Each row is a point. The points of each table are mixes of a few directions, plus a little noise. How many directions does each table use, and how many do they share? Where both have some left over, give the other angles between the two spaces (their principal angles), to ten degrees, smallest first.

First:
[[-18.7,-9.2],
[7.1,3.5],
[-9.9,-4.9],
[-26.6,-13.0],
[25.4,12.5],
[22.7,11.1]]
Second:
[[9.8,-19.9],
[-4.6,9.7],
[8.6,-17.6],
[-13.7,28.0]]
Directions: first 1, second 1, shared 0; angles 90

First:
[[26.9,-20.7,-6.8],
[0.5,0.0,1.5],
[17.7,-16.9,-17.7],
[-18.7,18.1,19.6],
[17.2,-12.1,0.4],
[-23.5,18.4,7.1],
[-19.9,13.1,-4.1]]
Second:
[[5.4,-22.5,-17.8],
[-7.8,9.6,15.9],
[7.1,-2.9,-12.0],
[-10.3,-22.5,6.3],
[5.6,38.3,7.6]]
Directions: first 2, second 2, shared 1; angles 80

First:
[[-3.5,13.8,6.9,26.2],
[9.5,-10.4,3.2,-6.6],
[-19.5,7.7,-5.0,0.7],
[10.8,26.0,-23.2,-6.4],
[2.7,-37.0,18.0,-13.7]]
Second:
[[15.1,-27.9,11.4,-13.5],
[-12.8,23.5,-9.7,11.4],
[-7.7,14.4,-5.8,7.0],
[-11.8,21.8,-9.0,10.5],
[-2.0,3.5,-1.4,1.7],
[27.1,-49.7,20.5,-24.0],
[-4.0,7.4,-3.0,3.5],
[-3.8,7.0,-3.0,3.4]]
Directions: first 3, second 1, shared 1

First:
[[-13.9,-10.1,1.8,-0.2,5.4,-3.7],
[0.4,-32.6,23.0,16.8,-6.2,27.1],
[-5.5,1.0,6.1,0.4,2.3,-28.6],
[25.6,21.8,-0.1,0.5,-9.7,-10.0],
[-4.8,11.7,-18.7,-10.6,5.2,8.7],
[-22.1,-34.9,7.7,6.5,5.7,31.1],
[-0.4,6.5,2.0,-1.2,0.8,-23.4],
[20.6,36.6,-22.1,-12.2,-3.7,-1.5]]
Second:
[[-65.4,-2.0,19.5,-16.1,3.7,-18.9],
[21.0,-5.5,-0.1,8.9,-2.2,5.2],
[10.4,10.6,-14.9,-4.1,2.0,4.0],
[-11.3,15.8,10.8,-7.9,-10.6,5.9],
[19.1,-11.4,0.8,11.0,0.1,2.2],
[26.2,-7.5,-16.1,8.2,6.9,1.6]]
Directions: first 3, second 3, shared 2; angles 90

First:
[[-11.4,-3.5,4.9,-23.3,-14.8,18.1,-16.2,-2.5],
[10.3,-0.6,1.3,-8.9,23.5,3.7,22.7,-4.8],
[1.2,23.2,-4.9,-3.8,15.9,10.0,13.4,7.4],
[-12.8,30.0,-8.9,-4.8,11.5,-1.5,8.5,24.8],
[15.6,-7.7,-2.3,28.5,0.2,4.2,-12.0,-17.6],
[-3.9,-15.6,1.6,-2.2,-1.1,-13.2,-1.9,2.1],
[-2.2,-3.0,8.2,-0.2,-32.7,-9.0,-2.0,-2.1],
[1.8,-15.3,-9.8,9.0,39.8,-10.0,0.2,4.4],
[-5.2,37.9,8.1,-4.0,-55.9,20.8,-7.2,-0.8],
[6.4,-45.4,1.8,9.7,13.7,-23.0,-5.6,-10.9]]
Second:
[[32.8,25.4,-15.3,4.2,4.0,-1.1,7.5,6.0],
[-6.5,14.3,-29.1,17.6,-0.5,10.2,28.3,-10.5],
[17.9,-3.0,19.6,-13.8,1.9,-9.3,-21.8,11.4],
[-44.0,-26.7,8.5,1.3,-5.2,5.2,1.1,-11.6],
[-30.3,-21.4,10.8,-1.9,-3.6,2.0,-3.9,-6.6],
[-13.9,-9.6,4.5,-0.7,-1.7,1.0,-1.4,-3.1],
[43.9,21.0,1.0,-6.8,5.0,-8.1,-9.8,14.3]]
Directions: first 5, second 2, shared 0; angles 30, 90

First:
[[13.4,-11.0,2.8,-6.7,3.7,9.7,18.9,19.9,9.6],
[-12.9,5.5,7.7,-9.8,-3.6,-30.2,-6.6,-6.0,-3.4],
[27.1,-11.1,20.2,-0.5,-2.9,22.7,-8.0,33.6,2.9],
[10.6,-13.7,-5.9,-15.7,-21.2,11.5,0.5,13.2,2.3],
[-21.0,19.7,-10.0,21.8,13.4,-7.4,-11.9,-33.7,-8.5],
[20.6,7.7,-17.4,-14.6,12.8,3.5,-5.2,28.0,26.9],
[-17.3,11.8,-3.8,12.9,7.6,-10.4,-4.6,-24.9,-7.9],
[-29.7,-6.1,17.0,25.1,0.1,-6.2,23.0,-41.2,-29.3],
[9.8,-3.2,-10.6,-12.1,-10.0,6.6,-5.6,11.3,7.4]]
Second:
[[-20.4,20.5,2.5,-2.2,25.7,-8.9,0.3,-23.8,43.7],
[9.1,-42.0,-43.2,-38.5,2.2,38.8,-10.8,5.6,-37.6],
[0.9,1.3,2.5,2.6,-2.0,-1.8,0.6,1.4,-0.9],
[13.2,0.5,16.0,18.3,-22.1,-8.8,4.5,17.4,-20.2],
[3.2,4.5,9.6,9.5,-7.1,-6.9,2.6,4.8,-2.1],
[-5.2,14.3,12.2,10.4,2.7,-11.7,2.8,-4.8,15.7],
[-9.7,11.7,3.8,1.1,11.4,-6.5,0.5,-11.1,22.1],
[9.3,-10.9,-3.3,-0.9,-10.6,6.1,-0.6,10.2,-20.5]]
Directions: first 5, second 2, shared 0; angles 40, 50

First:
[[20.9,-12.6,-0.5,-3.3,8.3,-26.0,5.5,-16.8,-2.5,-1.3,-4.1],
[-46.6,-15.1,-3.1,3.4,-41.3,55.1,12.8,-5.2,-24.5,1.0,31.3],
[3.1,17.5,1.3,-2.8,-5.3,9.7,-6.1,-1.3,-0.9,-7.1,-8.3],
[5.3,9.0,2.3,4.6,30.4,-21.4,-12.2,32.3,26.3,10.7,-8.9],
[6.4,14.4,1.9,-0.2,10.4,-5.5,-8.2,11.8,10.5,-0.6,-10.1],
[-25.5,-20.5,-2.5,3.2,-18.7,21.4,11.5,-4.6,-14.1,4.8,22.2],
[10.8,3.2,1.1,1.4,17.2,-18.2,-5.2,9.8,12.6,3.1,-7.1],
[26.3,4.0,-0.6,-7.0,-1.0,-15.2,1.3,-25.6,-7.6,-10.6,-13.2]]
Second:
[[-14.2,19.6,3.3,6.1,23.3,4.3,0.1,23.9,8.6,1.9,-16.8],
[-28.2,4.0,-43.2,-2.4,26.1,11.4,33.5,-31.5,0.2,2.6,-5.8],
[2.1,12.0,5.2,8.1,-15.4,2.1,-46.4,10.3,-8.9,-14.8,-4.6],
[29.0,-4.1,22.0,-5.2,-10.1,-15.2,-1.0,-5.7,-6.1,-5.4,-4.8],
[-6.7,11.4,3.1,-4.2,-2.7,17.7,14.5,4.4,4.5,3.6,-0.5],
[-6.6,-33.3,-26.9,-2.1,17.4,-16.9,33.5,-26.7,3.9,13.4,15.4],
[7.3,0.9,19.4,3.0,-22.2,3.3,-28.0,20.2,-0.5,-3.1,7.9],
[16.6,-10.2,17.9,-2.1,-17.4,-6.7,-6.0,5.8,-0.9,1.5,9.2]]
Directions: first 3, second 5, shared 2; angles 30
